Each row of a before or after table is a point. The points were changed in one or more steps. Then noise was added and the rows were shuffled. The steps act on how far a point lies along the listed directions, d1 being the first. Write out the steps. A step turns or swaps two directions, mirrors them in a line or flattens them onto one, adds a multiple of one to another, or multiplies one. Angles are multiples of 10 degrees, from the lower direction toward the higher: turns from -170 to 170, lines from 10 to 170 but not 90. Use the fewest steps. Two steps may share a direction if one is a turn and the other turns, adds or multiplies; they go together, in the order done. Otherwise the lowest direction goes first.

Directions:
(1): [-5.1  0.6  1.0]
(2): [ 0.2  4.9 -1.8]
(3): [-1.2 -1.7 -4.8]
Before:
[[ 1.4 -2.0 -2.0]
 [-0.8 -2.3  1.9]
 [ 1.6 -0.6 -2.0]
 [ 1.6 -1.1  5.1]
 [ 0.8 -0.1  0.8]
 [-4.8 -6.5  5.5]
 [ 3.8 -0.2 -2.1]
 [-0.9 -5.6  0.0]
 [-0.9  2.2  6.0]
 [-3.0  3.6 -1.4]]
After (10 x 3):
[[-4.6 -5.6  6.7]
 [ 1.7 -0.2  5.1]
 [ 0.7 -0.1  0.8]
 [ 1.6 -2.5 -1.7]
 [-3.2  3.2 -1.7]
 [-0.8  3.2  5.7]
 [-0.5 -2.2  2.1]
 [ 3.9 -0.3 -2.2]
 [ 1.7 -1.0 -2.0]
 [-0.7 -5.5  1.0]]
Steps: turn d2 and d3 by 10 degrees

Directions:
(1): [-3.7 -3.4  2.9 -1.5]
(2): [ 3.9 -4.4  0.4  1.3]
Before, 10 rows:
[[-5.4 -6.5  6.0 -4.0]
 [-0.8 -1.2  1.6  0.3]
 [ 0.5  3.0 -2.9  0.7]
 [ 5.5 -4.3 -3.3  1.2]
 [-2.3  2.3 -0.2  1.2]
 [ 0.7  1.2 -3.2 -0.7]
 [ 3.8  1.3 -0.1 -0.3]
 [ 1.8 -0.7  1.1  0.6]
 [ 2.3 -9.3  2.8  0.6]
 [ 0.3  2.3 -0.3  1.4]]
After (10 x 4):
[[-2.0  2.5 -0.5  1.2]
 [ 1.2  2.7 -3.0  1.0]
 [-1.1 -0.9  1.7  0.2]
 [ 1.6 -0.9  1.2  0.5]
 [ 4.9 -5.3 -2.7  1.1]
 [ 0.7  2.1 -0.4  1.6]
 [ 0.8 -9.5  3.4  0.0]
 [ 1.0  0.8 -3.3 -0.5]
 [-6.7 -5.1  5.9 -4.3]
 [ 3.9  0.8  0.1 -0.3]]
Steps: turn d1 and d2 by -10 degrees

Directions:
(1): [ 0.2 -0.6  7.0 -1.4 -1.2 -0.8]
(2): [ 1.4  4.0  0.3  2.0 -4.7  3.1]
(3): [ 0.6  4.3  1.0  3.3  2.6 -4.0]
(4): [-1.4 -1.8  1.8  4.8  2.7  3.9]
Before:
[[-1.7 -0.6  0.1  2.3  2.0  1.1]
 [ 0.3  4.2  1.0  2.7  0.4 -1.7]
 [-2.0  4.0 -4.2  7.3  7.1  0.2]
 [-0.9 -0.6 -2.9  1.2  0.8  0.6]
 [-0.5 -2.3 -3.8 -0.9 -1.4  2.8]
 [-0.3 -1.7  1.1 -1.1 -0.6 -0.6]
 [-0.8 -2.4 -1.4 -1.1 -0.1  1.5]
 [ 0.0  0.5  0.3  0.5 -0.2 -0.5]
 [-0.9 -3.6  1.1 -1.7 -1.3  2.5]
 [-0.5 -2.7 -1.8 -2.0 -0.6  1.7]
 [ 0.4 -0.6  1.6 -0.3 -2.5  3.0]
 [ 0.1  2.7 -3.3  4.3  3.4 -1.0]
 [ 0.3 -0.6  1.3  0.6  0.5 -1.4]
 [-0.4 -0.3 -0.7  4.1  4.0  2.8]]
After (14 x 6):
[[ -2.1   6.3 -14.0  10.4   9.5   0.2]
 [ -0.5  -3.3  -3.7  -2.1  -0.7   2.5]
 [  0.4   5.1   1.4   3.1   1.1  -2.6]
 [  0.3  -0.4   3.2   0.4   0.4  -1.9]
 [ -1.0  -4.5   3.1  -2.7  -2.2   2.9]
 [ -0.5   0.2  -3.9   4.9   4.8   2.9]
 [  0.3   4.2  -9.8   6.3   5.0  -0.9]
 [ -0.9  -2.7  -3.2  -1.1  -0.2   2.1]
 [ -1.2  -0.4  -7.5   2.2   1.6   1.3]
 [ -1.7  -0.3  -1.0   2.6   2.3   1.1]
 [  0.6  -1.4   4.0  -1.0  -3.2   3.2]
 [ -0.7  -2.6  -8.9  -0.4  -1.0   3.9]
 [  0.0   0.6   0.7   0.5  -0.2  -0.7]
 [ -0.3  -2.1   3.1  -1.8  -1.0  -0.6]]
Steps: multiply d1 by 2.5; multiply d3 by 1.3

Directions:
(1): [ 3.4 -1.0 -5.0  2.2 -0.9 -1.9  5.1  0.6]
(2): [-0.2 -1.3 -0.4  2.8 -4.0  4.5 -1.3  4.9]
(3): [ 1.5 -7.0  0.0  1.8  0.0 -0.7 -3.0 -2.9]
(4): [ 0.9  3.4 -2.5  3.6  0.4 -3.4 -5.3  0.7]
Before, 10 rows:
[[-0.7  0.4 -2.8  0.1 -1.7  0.4  0.7  2.2]
 [-3.5 -5.0  3.5 -1.8 -0.4  1.2 -5.0 -0.9]
 [ 3.1 -3.3 -4.0 -0.1 -0.6 -3.0  4.2 -0.6]
 [ 3.1 -0.7 -4.8  1.9  0.7 -3.2  0.4 -0.7]
 [ 0.0 -2.7  2.2  0.9 -1.7  3.9 -4.7  4.3]
 [ 1.2  5.9 -1.5 -0.1  2.0 -5.0 -1.5 -1.9]
 [-0.1  1.0 -4.7  3.7 -3.8  3.3  7.7  4.4]
 [-0.2 -0.6  0.7  2.1 -1.8  2.0 -6.3  0.9]
 [-5.7  1.0  4.7 -2.8  1.7  2.4 -6.9 -2.3]
 [-0.4  0.3  0.8  3.1  0.7  0.8 -5.5  2.2]]
After, 10 rows:
[[ 2.2  1.9 -4.8  2.9 -0.9 -1.2 -1.0  2.7]
 [-0.4 -1.1 -2.2 -0.2  0.3 -2.3 -1.4 -1.3]
 [ 2.1 -5.7 -0.8  0.1 -1.7  2.3  2.2 -1.3]
 [-3.4 -3.6  2.4 -4.8 -0.5  5.9  5.9 -0.9]
 [ 2.1  4.6 -2.7 -0.9 -0.4 -1.7  6.1  0.8]
 [ 1.8 -8.0  1.7 -0.8  0.4  1.4 -0.8 -0.8]
 [-0.6  0.1 -2.1  4.3  3.2 -6.0 -6.2 -5.5]
 [ 0.6  3.3 -2.6  2.4 -1.4 -2.3 -4.5  3.1]
 [-3.1 -5.2  2.4 -2.3 -2.9  4.3  0.5  2.2]
 [ 2.0 -5.0 -0.8  1.0  0.7  1.2  3.7 -0.2]]
Steps: mirror d1 and d4 in the line at 40 degrees; mirror d2 and d3 in the line at 50 degrees

Directions:
(1): [ 4.9  0.3 -2.8 -3.6  0.7  2.2  1.9  1.7  4.9]
(2): [-0.1  0.7  2.1  2.2  2.4  6.9 -0.9 -4.1  1.2]
(3): [ 0.8 -1.6  1.7  2.7  2.3 -3.2  6.4 -2.9  1.8]
(4): [ 0.3 -8.3 -1.2  0.6 -0.3  2.3  0.3  1.5 -1.7]
(5): [-2.1  0.2  2.4 -3.5  6.6  0.4  1.0  3.3 -1.8]
Before:
[[ 0.4 -0.8 -1.1  0.8 -4.1 -4.0  0.5  0.8  0.4]
 [-2.2  3.7 -0.5 -0.9 -3.3 -1.1 -5.1  0.5 -3.0]
 [ 0.4  1.5 -0.4  2.1 -3.5 -1.7 -2.0 -0.4  0.1]
 [ 0.6  0.8 -1.2 -1.8 -1.9 -3.7 -2.0  0.4  0.3]
 [-3.2  0.9  4.6  1.2  5.3  1.8 -1.3 -1.5 -2.0]
 [-1.8  1.4 -0.6  0.6 -0.1 -2.8 -0.2  1.7  0.5]
 [ 2.8 -3.9 -3.0 -0.4 -2.8 -0.3 -0.9  1.4 -0.8]
 [-3.5 -3.0  2.6  1.5  2.7  0.9 -1.1 -0.2 -5.0]]
After, 8 rows:
[[  1.2  -3.0  -0.8   1.0  -0.9  -6.3   5.4  -0.4   0.3]
 [  1.9  -4.2  -3.8  -1.0  -4.4  -4.9  -0.8   3.5  -2.4]
 [ -1.0   2.1   5.5   1.6   8.2  10.2  -1.6  -4.9   1.5]
 [ -1.1   0.5  -2.1  -0.8  -1.2  -6.9   1.4   4.0   0.5]
 [  1.0  -1.7  -2.4  -2.2  -3.1 -10.6   1.5   3.0  -0.3]
 [  0.7  -0.9  -3.7  -2.0  -6.8 -10.5   0.7   5.6  -0.7]
 [  1.6  -0.3  -1.0   1.8  -3.2  -4.1   1.1   0.2   1.1]
 [ -0.5  -1.6   1.3  -0.6   3.7   5.5  -1.3   0.0  -1.5]]
Steps: multiply d1 by 0; multiply d2 by 3; mirror d3 and d4 in the line at 110 degrees
